Rows are points. A path goes straight from each point to the next, and from the last back to the first. The post is the endless flat space through its rows: a point in 2 columns, a line in 3, a plane in 4, and so on, so that a path can go around it. How many times does the path go around the post? Going back the other way cancels.
In the rows, zero is written as 128.

Post, one row:
[[126 121]]
Path (22 x 2):
[[ 89  83]
 [148  79]
 [188 115]
 [159 190]
 [ 60 179]
 [ 65 120]
 [116  80]
 [164  75]
 [208 132]
 [154 185]
 [103 135]
 [ 40 112]
 [122  96]
 [146 100]
 [205 130]
 [128 156]
 [ 98 147]
 [100 113]
 [143  46]
 [211  96]
 [163 104]
 [120  77]]
Times around: 3

Post:
[[ 59 144 115  50 153 125 185 168]
 [145 106 129 208  95  98 150 173]
 [141 142 195 210 142 110 195 130]
 [100 153 114  51 107 120 131 112]
 [122 156  99 107 126 185 151 109]
 [112 144 130 102 162 156  88 109]
 [230 122 149 186  64  99 137 232]]
Path, 11 rows:
[[ 93 172 111  67  91 126 131 161]
 [205 193 122 155 136 110 142 100]
 [159 127 138 108 105  87 149 189]
 [ 85 103 187 139 129 104 176 127]
 [ 45  99  84  94  94 117 119 179]
 [122 110 184 127  99 121 113  86]
 [106 112  76 189  73 141 180 240]
 [137 207 121 155 157 175 228  99]
 [190 177 184 127 159 138 208  83]
 [164  80 163 179 154 137 134 189]
 [193 142 133 198  78 241 132 150]]
Times around: 2

Post, 13 rows:
[[113 102 130 118  92 143  83 146  59 158 120 171  78 140]
 [ 96  72 128 139 164 139 176 110 143 109 141  97  87 169]
 [180 113 121 119 140 147 139 136 153  90 128  62 119 124]
 [ 90 142 152 139  95 152 114 127  56 116 130 171 112  96]
 [110 123  97 122 101 136 150 144 105 140 140 165 148 123]
 [190  79 133 101 158 146 152 101 160 121 123 105 116  91]
 [181 135 114 121 161 150 130 131 151 126 133 114  87  95]
 [ 96 138 138  79 121 112 140 141 150 136 138 145 144 126]
 [ 89 125  98 135  95 122  91 121 130 130 140 136 155  98]
 [159  86 155 165 102 100 119 156  81 119 144 160  61 130]
 [155  75 143 129 154 171 133 106 149 122 175 100  92 159]
 [ 81 141 119 130 136 112 117 131  97 143 131 146 180 124]
 [155  84 145 156 147 174 133 122 175 105 115 110 105 148]]
Path:
[[125  53 155 102  90 121 115 100 144 112 142 183  71 144]
 [127 101 149  74 109 169  98 153 106 133 154 152 156 152]
 [130 123 139 107 148 188 121 141 123 118 140 104 138 104]
 [142 106 119 148 173 141 170 130 107 102 125 122 109 119]
 [141  92 108 166 117 134 100 118  93 122 117 152 133 116]
 [132 109 112 159 195 119 117  86  74 115 132 130  74 130]
 [126  94 141 152 129 170 125 131  56  86  69 191 145 110]
 [148  91 130 154 117 148 110 159 122 132 119 178 121  94]
 [138  73  93 162  51 133  62 153 149 139 146 107  91 119]
 [ 49 102 140 131  97 191 128  94 102 125 116 115  83 150]
 [119 135 170 110 148  96 112  82 112 111 114 112 115  99]
 [ 80  94 130 101  72 161 134  94  75  94 168 164 122 116]
 [ 86  86 121 112  98 183  77 147 137 119 100 157 140 122]
 [111 106 134  82 149 128 186 125  92 155 163 147  79 123]
 [111  81 103 134 131 171 161 107  85 170 136 149  75 134]
 [158 150 106 157 126 162 168 130  80 122 138 175 103 129]
 [121 140 139 182 126 112 137 127 106  58 131 155 113 109]
 [173 135  91 101 124 165  87 108 105 138 136 143 110  82]
 [125  52 107 174 140 111 130 107 104 113 128 149 183 146]
 [162  94 148  69 157 134 141 150 157 114 169 131 120 112]
 [ 97 115 161 186 121 175  87 132  99 114 112 117 123 124]
 [113 106  49  85 129 111 152 159 111 249 111 160 119 151]
 [166  82  93 145  98 117  96 130  86 139 124 132  87 130]]
Times around: 3

Post (17 x 18):
[[104 112 141  85 147 153  90 139  67 153 169 100 230  92 100 117 107 114]
 [166 156 170 118 161 131 104 130 105 122 199 108 163 154 196 152 118 197]
 [100 160  94 196 151 141 129 100  89 113 125 102 123 163 131 173 120  80]
 [111 120 173 175  87 111  88 160  84 155 130 152 123 172 136 137 124 137]
 [ 72 139 103 114 114 109 120 115 124 105 141 212 148 135 159 151 123 115]
 [144  66 144 106  89 194 154 141 131  97 148 114  58 176 121 121 137  31]
 [149  96 138 113 134 108  63  97  19  96 144 182 138 159 146 100  81 101]
 [184 104 120 133 113 116 101 113 203 102 140  95 176 173 157 104 147 155]
 [101 148 149 217 130 110 128  77 159 118 118 159 153 104 105 106 148 112]
 [146 133 141 146 149 189  96 179 118 158  86 104 121 148 117 114 155  99]
 [115 125 140 140  73 134 160 172  76 135 119 145 113 107 117 116 151 144]
 [130  33 149 131 147 159 117 182 109 141  92 142 120 152 101  93 147 118]
 [170 138 126 188 128 117  64 122 157 111 172  44 128  79 115 100  90 111]
 [172  68 161 175 117 182 170 169 143 135 104  98 130 138 134  91 111  73]
 [ 92 133 150  79 188  79  97  77 128  76 104 121 244 128 163 128  91  93]
 [160 115 151 102  95 111 151 180  93 164 180 151  93 124 137 181 132  74]
 [144  69 184 119  90 119 158  76 158 141 130 155 149  99 190 178 130 110]]
Path, 30 rows:
[[131 115 125 165  67  96 160 156 102 114 119 160  89  90  93 139 126  91]
 [139 155 156  93 221 123  44 144 164 146 105  24 145 114 118 166  92 130]
 [161 130 197 140 104 141 151 155 138 106 135 125 138  93 114 103  89 111]
 [170  71 150 133  77  99 130 190 132  83  63 147 118 136 104  49 109  35]
 [141 158 111 179 117 149  55 139 147 141 126 179 138 117 139 108 173 108]
 [141  68 118 193 112 208  89 135 165 113 126 136  80  60 129  46 169 111]
 [ 88 176 150 239  44 161 126 120 109 174 202 134 125 167 119 162 143  94]
 [ 81  28 142  17 134 156  75 177 153  62 161 168 170 126 191 108 107  83]
 [171  89 202 146 175 131 115 138 133 193 128 178 178  83 118  89 178 137]
 [134 127 137 161  90 204  52  97 157 149 154 138  97 136 145  74 103 110]
 [134  76 147  85  60  28 111 174 127 140  98 129 138  85 116 137 111 110]
 [161 127 121 189 125 168 116 152 112 133 129 145 187 183  64  92 113  85]
 [162 113 199 129 135 132 167 188 122 129 134 150 129  72 180 123 130 186]
 [148  47 150 119 145  82  89 114  82  45 164 114 149 135 130  77  84 125]
 [108 132  93  63 177 137 102 169  90 135 152 108 217 122 101 188  98  64]
 [151  97 127  80 195 142 150 125  69  80 104 197 135 153 102 119  95  68]
 [ 84  81 142 185 131 109 114 147 168 125 141 114 178 103 130 142 111 157]
 [144 108  77 185 230 169  20 139 154 136 140  84 177  98 116 102 133 113]
 [ 97  58 180 177  71 158 123 165  14 176 112 148  91 130 164 140 117 146]
 [128 106 181 114 164 106  92 135  20 159 159 169 173  99 122 108  97 144]
 [ 64 160 249  70  89 188 125 156  96 183 183 142 175 158 154 168 114 171]
 [173 111 149 182  74 123 121 213  88 153 136 173  68 175 125 157 142 173]
 [242  36 194 231  91 211 125 205 190 144 166  78  79 116 116  25 140 161]
 [115  92 127 146 166 110 119 190  97 101  45 208 102 130 152  68 116 115]
 [130 124  63 161 118 113  70 127 133 131 134  62 133 183  95 131 155 131]
 [ 89  71 134  59 101  21 147 150  85  92  97 164 110 160  93 136  91  79]
 [134 208 166 151  87 123 166 112 115 151  95 140 166  89 132  78 114 152]
 [158 119 115 125 136  52 121 101 178  95 121  99 145 115 147  99 131 107]
 [ 91 108 160  84 112 132 141 120  87 154 199  54 247 155 115 142  98 118]
 [143 158 158 172 115 109 163  84 216 121 183  67 141 148 135 215 135 132]]
Times around: 3

Post:
[[177 239  82 162 141 127 114 140 153 151 167  81  94 172  95 176 125 135]
 [192  46  96  54  66 139 107 165 105 142 135  67 144 151  90 127 120 159]
 [ 99  88 169 188 101 112 117 166 121 168 123 146 140 103  83 129 174 141]
 [139 170 127 138 129 125 107 108 118 144 137 137 180 111 175 139  84 125]
 [144  77  74 127 127 144 105 137 127 135  92 155 163 191 140 121 134 141]
 [168 102 118 109 159 114 156 121 133 174 119 106 167 135 140 154 136  94]
 [138 167 132 198 151 136 161 138 210 135 187  85 160 117 148  80 157 139]
 [139 147 103  94 103 193 124 157 186 102 142  58 130 161 148 146 172 107]
 [249 128  95 117 138  82 107  93  86  96  68 181  94 138 112  89 121 119]
 [138  17 164 188 122 108  75 135 135  99 112 190 144 171 140 178 178 158]
 [187 103 107  51 145  98 124 145 155 134 106 186 144 122  90 102 113 120]
 [217 161 110 125 129 137  90 117 113 194 105 129 162 118  70  93 116 141]
 [120  69  95 158 136  84  11 123 131 180 152 139 119 144  70 154 125 160]
 [174  95 146 136 124 162 130 160 145  99 114 146  65 188 115 113 112 104]
 [166 128  76 163 113 143 128 153 162  98 167 131 126 144  69 171  90  88]
 [146 134 145 136 143 118 112  71 181 121 104 113 144 185 107  98 154 155]
 [146  93 137 145 172 155 132  95 109  85 135 201 106 126 120 157 134 148]]
Path, 18 rows:
[[216  77 162 147 137 165 146 124  69  93  94 142 145 186 145 152  85 142]
 [146 142 107 137 135 114  98 143 159 129 156  84 163 162 154  86 180 146]
 [185 160 125 135 129 157 139  83 117  98 161 157  84 138  82  96  95 130]
 [158 138  96  96 142 103 160 126 133 207 127 147 143  89 109 147 144 132]
 [121 132 166  41 158  67 170 113 103 156  75 170 104  75  92 127 139 114]
 [113  45 114 119 162  94 168 112  69 102 122 157 160 178 108 219  94 150]
 [144 145 116 196 113 145 120  45  66 106  87 135 169 154 102 105 131 156]
 [115  56  81 209 111 117  92 169  99 175 160 136  95 107 111  65 101 103]
 [210 187 190  50 168 147 167  90 220 125 123 155 102 184 131 133 145  61]
 [184 120 142 157 143 178 124  60 125 111 102 208 115 156 131 144 127 164]
 [ 89  87 101 168 120 113  22 168 213 132 156 130 138 156 129 201  95  95]
 [ 93  32 154 171 151 117  72 185 114 199 119 190 187 142 136 112  96 145]
 [162 126 125 107 156 142 138 105 158  92 185  96 163 120 191 124 146 153]
 [203 144 170  85 162 158 136 153 149 111 115 154 126 174 137 177 160  84]
 [123 178 174 126 132 114  88 163 146 183 168 136 137 192 145 202 116 148]
 [185 145  70  94 149 133 183  86 158  98 121 120 109 187 122 156 145 123]
 [167 111  79 208  74 107  82 113 230  55 126 144 127 159  53  92 101 140]
 [147 111 150 184 146 151 167 129 129  88  86 109 120 185 141 153 101  78]]
Times around: 3

Post:
[[ 99  76 145 131 112  97 228 176 164 158 127  96 156 130 121 137 152 131]
 [141 179  90 129 149 177 106 139 167 130 181  91 140 154 137 160 101 125]
 [139 115  98 118  87  98  58 154 157 108 160 138 161 118 122 100 126 104]
 [140 102 124  91 142 160 109 156 174 101 200 143 137 166 176 166 101 168]
 [144  98 182  86  93 127 174 107 113 153  86 110 151  87 112 151 117 162]
 [125 213 157 184 128 143  69 113 151 114 132 177 108  93  54 134 121 150]
 [102 120  89  92  85 129 101 138 149 159 145 141 116 127 120 114  94 143]
 [ 95 132 139  52 119 142 104 120 116 126 184 124 150 137 115  98 119 138]
 [152 130 149 153 123 120 123 166 131 148 165 141 150 152 106 142 200 157]
 [102 122 122 132 141 137  55 111 124 128 151 154 171 194 118 175 148  84]
 [136  90 125 165 114  68 149 104 139 134 131  95 133 123 140 112 166 132]
 [ 94 167  82 167  96  94 147 160 117 101  64 154 130 113 120 123 109 142]
 [110  76 117 103 124 124 131 143 138 147  49 145 168 158 123  90 142 121]
 [122  72 164 127  91 142 145 150 130 138 121 157  63  80 149  83 176 120]
 [104 110 137 155 136 116 135 127  95 139 106  71 155 134  34 125 121 160]
 [ 71 142 100 101 181 125  90 167 118 132 148 174 173 120 111 191 103 171]
 [108 147 165 140 141 122 140 116  77 169 117 172 122  83  77 107  92 143]]
Path (28 x 18):
[[109  72 126 134  86  98 162 140 171 146 146  97 150 108 148 164  79 129]
 [101  89 109 106 114  93  34 125 158 144 147 137 160 174 130 128 186 148]
 [118 183 106 122 137 151 131 136 157 144 174  95 112 179 102 192  74 120]
 [143 149  73 121 149 150 129 192 157  91 170 100 124 156  70 102  94 168]
 [ 92  82 146 146  84 103 129 116 105 144 152 183  93 101 119  97 199 120]
 [129 217 128  92   9 127 146 133 120 116 182 103 122  77 162  62 185 116]
 [108 123 137 158 141 173  22  83 102 226  97 182  57 180 119  61 174 151]
 [153 163 127  99  95  88  94 120 147 158 193  94 160 159  79 119 126 122]
 [179  53 129 149 115  38 216 159 117 148  62  75 153  72 132 160 245 153]
 [143 106 130  79 114 170 134 130 180 142 177  92 159 146 134 192 141 161]
 [133 186  58 168  88 108 120 200 156  85  30 151 215 109 114  23 165  54]
 [ 72  80  84 121  35  84 127 172  63 184 127 171 103  92 152  93 151  68]
 [120 167 152 133 134  69  99 148 130 110 137 142 195 111  82 124 140 161]
 [108 179 118 129 108 133 138 126 129 137 188 135 132 177 146 116 125  51]
 [139 150 105 109  89  54  84 119 114  74 208 134 157 171 109  32 185 127]
 [119 138  91 123  87 136  56 141 121 127 157 148 185 168  69 128 190  96]
 [121  91 145 152 124  94 152 150 212 107 151 131 172 113 135 124 149 197]
 [ 24 108 123 188 166 112 125 193  90  93 101 138 179 167  56 123  82 145]
 [111 217 116 125  53  75 156 173 120  98 222 114  86 109 121 118  90 138]
 [103 119 154  63 120 123 163 124 111 160 144 161 119 100 146 223 146 131]
 [121  77  93 145 170 126 130 111 105 167 224 135 105 188 104 126 149 157]
 [171 128 177 143 151 130 171 126  93 155 170 102 156 140 105 124 199 161]
 [126 148  93 126  46  95 142 189 109 102 122 141 206 161 147 188 155 176]
 [121 146  60 124  80  75 104 144  95 132 131  55 181 161 167  31 132  99]
 [221 180 143 116  94 149  86 135 149 177 182 103 108 104 112  92 174 200]
 [119  95 140 103 148 138 216 128 140 142 150  92 137 150 153 249 104  92]
 [132 113 123  90 124  49 120  88 129  34 161 132 162 128 118 123 162 211]
 [ 87 112  66 142 101 134 160 143 156 185 158 106 134 172 116  79  95 105]]
Times around: 5

Post, 17 rows:
[[150 160 112 170 130  98 113 175 148 133  99 104 116 137 138 151 117 183]
 [111 128 174 119 145 171 169  72 131 145  94 118  48 108 200 134 168 184]
 [106 154 130 158 126 135  78  95 123 149 157 175 121 124 125 170  59 116]
 [122 152  81 118 150 156 161 151 144 151 108 115 180  77 110 152 160 133]
 [160 155  85 148 149 118 168 105 167 111  82 129 191 104 119 116 182 145]
 [134  99  22 149 122 109  82 134 192 169  91 111 146 127 194 178  94 136]
 [146 108  75 134  41  59 107 185 194 147  95 159 192 152 145 161  57  90]
 [193 112 123 161 101  91 115 161 158 161  88  65 115 116 104 110  62  46]
 [105 141 110 126  66 116 104  90 181 154  67 152  91  80 154 148 140 162]
 [159 187  70 177 151  87 121 143 201 147 175 158 136 126 125 138  95 130]
 [168 102  94 136  81 125  73 178 186 113 103 116 146  77 118 134 121  70]
 [115 135 169 134 130 104 153 103  92 102 151 148  32 132  75  47  79 148]
 [ 85 146 125 123 134  60 122  97 159 119 202 169  93 113 159 199  76 176]
 [ 86 150 173 109 131 107 106 142 136 151 152  92 115 161  72 124 107  90]
 [154 129 116 138  65 124 145  87  97 157 189 113 101 136 101 107  80 104]
 [100 103 151 141 151 159 157 103  75 185 125 138  83 163  75 162 144 177]
 [197 135 122  90  93 161 127 138 119  97 105 120  80 134  77 105  87 106]]
Path (27 x 18):
[[124 163 127 136 153 234  63  82  84 115 145 124  52 157 140 121  68 140]
 [125 179 102 124  49  74 124 126 157 148  57 161 105 183  73  99 111 133]
 [152 124  94 113 136 103 121 207 176 164  47 130  80 188 107  74 190 163]
 [115 145 158 100 164 167  71 136 141 134  87  95  58 129  94 153 173 207]
 [123 128  96 139  53 114  71 147 189 169 118 172 181 115 103 131  42 108]
 [130 102  58 141  54  67  94 130 142 153 215 173  83  80 105 132  92 145]
 [161 198 223 157  77  29 199  98 145 168 139 150 113 170 124 147 121  72]
 [128 126 132 168  78 117 153 135 113 171 147 113  74 112 119 142 101 134]
 [168 114 146 151  90 125 107 156 135 114 158 131 141  88  41 182 140 119]
 [151 110 140 150  61 127 126 148 131 174 127 110 162 139 113 103  95 120]
 [ 99 118 100  94 155 171 141 146  55 108  91 126  98 142 144  96 102 205]
 [179  91  50 164 103  64 122 168 145 105  54 116 173 119 142 151 126 127]
 [145 128 129 187 101  64 101 136 128 161 110 112  90 216 141 153   7 108]
 [133  95 115 117 120 124 196 177 164 125 138 136 171 129 149 124  74 141]
 [170  79 177  93  94 187 156 177 127 177 109  66 152  23  99 139 120  46]
 [150 176  85 104 171 118  64 185 171  96  90 138 123 185 102 157 157 178]
 [166 163 143 102 114  88 182  72 121  67 211 130  55  66 115 111 128 111]
 [181 247 181 173  63 131 146 124 143 138 130 119 161 123  52 130 100  71]
 [148  68  50 162  85  91 151 146 165 136 112 154 154  82 150 143  80 185]
 [144 158 151 169  39  85 112 121 138 136 140 150 140  97  91  62 147 135]
 [ 99 115  91 114  98 112  57 137 186 193  67 122  97 175 169 128  98 100]
 [119 120  86 201 133 131 128 128 150 192  71 185 118 138 125 201 149 152]
 [121 129  31 184 119  89 189 106 138 166 114 141 146  84 165 120  59 153]
 [145  91  77  94  94 166 169 123 195 164 106 141  32 128 202  77 115 198]
 [180 103 121 160 140  80 120 189 169 179 165 111 113 107  88 103  95  68]
 [112  96 127 188 190  80 146 127 139 185 187 184  80 104 124 195 110 205]
 [132 148 142 172 110 128  74 138 184 211 103 110 163 180  59 168 107  97]]
Times around: 3

Post:
[[ 92 135 118 120 111 104 141  91 187 130 131 109 155 113 123 139 122  97]
 [196 157 124 132 140 132 139 127 117 162 169 149  70 141  84 119 157 168]
 [128 113 142 136 143 143 151 107  80 137 133  79 115 115 140 104 148 144]
 [148 163 137 131 157 124 135 108 119  90 149 122 141 163 135 162 128 105]
 [141 130 115 126 164 108  73  88 155 142 104 121 118 172 193 128 108 140]
 [209  86 107 142 145 115 130 158 138 142 106 160 128 126 126 104 135 147]
 [145 121 116 112 142 102  71 157  96 192  83 153 100 111 156  92 134 151]
 [121 155 159  98 133  99 134  90 144 126 128 136 138 156 134 134  99 130]
 [ 98 110 146 152  90 127 161 163  83 136 104 125 183 112 166 154 141 151]
 [141  76  88 135 115 138 124 129 116 134 103  84 152  99 100 146 116 160]
 [163  92  93 119 100 163 131 142 109 129 157 177 103 146 107 131 160 133]
 [ 76 141 118  93  90 175 166 141 127 114 160  98 130 151 115 144 133 143]
 [134 123 157 149 126 107 122 144 105 165 131 157  99 167 128 130 123 112]
 [104 135  56 127 115 156 158 128 136  91 124 111 145 116 129 127 136 174]
 [136 150 111 136 168 163 174 129 103 133 165 134 160 128 108 149 133 143]
 [120 115 156 134 102 124 109 161 139 157 122 157  76  87 157 160  27  96]
 [139 111  90 120 118 102 152  87 130 109 130  66 165 102 152 125  82 122]]
Path (24 x 18):
[[169 162  94 144 123 137 172 115 140  71 168 138  98 167 100 165 113 153]
 [137 144 134 181 136  96 153  67 130 162 173 180  63 139 165 145 113 134]
 [183 154 151  78  81 131 147 144  91 138 147 146  77 143  98 133 119 168]
 [147 146  97 129 135 179 162  65 134 131 163  81 109 173 122 106 133 170]
 [154  92 135 167 106 112  64 120 171 118 104 162 111 114 124 154  88 141]
 [193  73 131 197 126 125 144 143  95 104 114 144 133  95  77 204 146 204]
 [155  90 105 139 108  80 143 124 118 108 100 113 100 123  95 118 133  91]
 [128 147 128  87 144 169 145 178  93 106  97 161 110  98 100 121 119 154]
 [144 102  79 164  87 133 115 135 117  81  80  53 106 110 163  80 123 146]
 [ 81 128 111 118 210 188 128 121 166 126 156  86 106 137 160  70 107 131]
 [172 150 138 128  96  97 134 115 151 109 181 132 110 183 110 191 174 101]
 [168  85 126 140 107  92  98 155 140 145  76 198  99 122 134 128 124  92]
 [177 158  94 150 178 130 132  92  78 144 152 122  82 148 113  97 119 154]
 [116 204  76  90 160 157  86  90 146 191 188  43 117 127 172 125  90 184]
 [154 162 118 139 161 143 174 111 116  93 169 111  72 113 148 104 127 175]
 [130   7  97 129 125 115  88  87 154 102  64  87 146 170 157 130 125 107]
 [186 122 112  80 155 142 108 142 108 134 101 138 108 151  84 111 150 173]
 [190 165 141 152 147 172 133 124  98 149 139 153  21 121 140 103 116 227]
 [204 106  74 145 160 142 116  81 115 147 178  87  88 186 120 116  44 232]
 [121 131 140  80 129  61 103 140 184 143  96  87 141 178 125 125 145 125]
 [ 92  49 150 179  71 132 127 144 129 141 113 101 120 145 147 175 163  98]
 [190  99  85 171 174 136 127 154  92 140 122 131 138  92  94 133 113 191]
 [133 117 125 143 151 139 132 126 144 138 117  79 163 158 116 131  86 135]
 [170 135 169  73  43 119  59 118  65 186 123 182  56  99 109 184 105 137]]
Times around: 3
